Every row gives one point. The points of each table are mixes of a few directions, plus a little noise. How many directions does each table use, and how many do they share? Where both have some left over, give the other angles between the two spaces (their principal angles), to ten degrees, smallest first.
In the rows, 128 means zero.

First:
[[190 141]
 [ 90 119]
 [107 122]
 [126 128]]
Second (7 x 2):
[[137 121]
 [111 142]
 [124 132]
 [ 70 175]
 [142 116]
 [174  93]
 [144 118]]
Directions: first 1, second 1, shared 0; angles 50

First, 6 rows:
[[ 79  92  92 114]
 [172 160 160 141]
 [ 99 106 106 119]
 [134 132 133 129]
 [107 112 113 122]
 [178 166 165 142]]
Second, 6 rows:
[[151 155 155 118]
 [107 100 174 106]
 [117  97 131 145]
 [154 180 128 108]
 [117  89 107 166]
 [122 146  75 124]]
Directions: first 1, second 3, shared 1

First:
[[115 141 153 131 140 182  91 153]
 [171 145 162 206 152 123 162 133]
 [122  91 138 107 118 127 113  99]
 [121 122 118 124 142 141 105 140]
 [103 132 131  91 121 142  99 151]
 [148 127 132 132 107  60 180 114]
 [103 116 112  97 144 143  77 165]
 [146 136  87 148 118 106 182  76]
 [122 144 120 115 111 126 143 121]]
Second (9 x 8):
[[130 128 101 137 133 132 136 108]
 [125 136 151 124 122 132 125 141]
 [132 135  87 142 135 144 142  96]
 [110 164 249 101  96 142 104 206]
 [126 139 132 130 124 139 131 128]
 [139  86  79 132 148  92 129 104]
 [134 115  87 137 139 121 136 102]
 [137  89  92 129 145  93 125 112]
 [117 163 176 122 110 155 126 153]]
Directions: first 5, second 2, shared 2

First (11 x 11):
[[126 120 119 138 127 142 118 130 142 124 125]
 [142 130 158  83 138 107 171  78  88 110 143]
 [115 128 123 188 154 150 113 177 170 154 104]
 [134 151 146  91 116  86 144 133  86 132 139]
 [128 109  84 102  76 148  84 101 140  97 144]
 [119 144 132 155 138 119 123 175 134 154 115]
 [125 105 107 152 129 164 108 119 162 117 122]
 [121 118 120 168 146 156 122 139 161 133 114]
 [135 103 109 102 104 152 119  74 135  93 142]
 [134 143 197 143 205 105 207 125 104 152 113]
 [128 160 115  88  74  78 101 162  91 139 143]]
Second, 10 rows:
[[106 146 140 100 132 138 166  97 119 165 174]
 [133 123 137 138 143 104 125 161 143 102  78]
 [ 87 158 137 127 128 117 157 115  79 155 183]
 [117 136 131 144 133 110 126 146 112 118 116]
 [123 125 163 118 142 136 172 141 187 159 116]
 [111 138 131 161 125 113 120 153 109 125 129]
 [209  78  80  72 121 159  73  79 157  79  79]
 [127 123 118 164 107 137 101 141 120 129 144]
 [112 142 137 152 144  86 128 163 104 104  96]
 [155 108 107 104 104 176 111  82 148 149 166]]
Directions: first 3, second 4, shared 0; angles 30, 30, 60
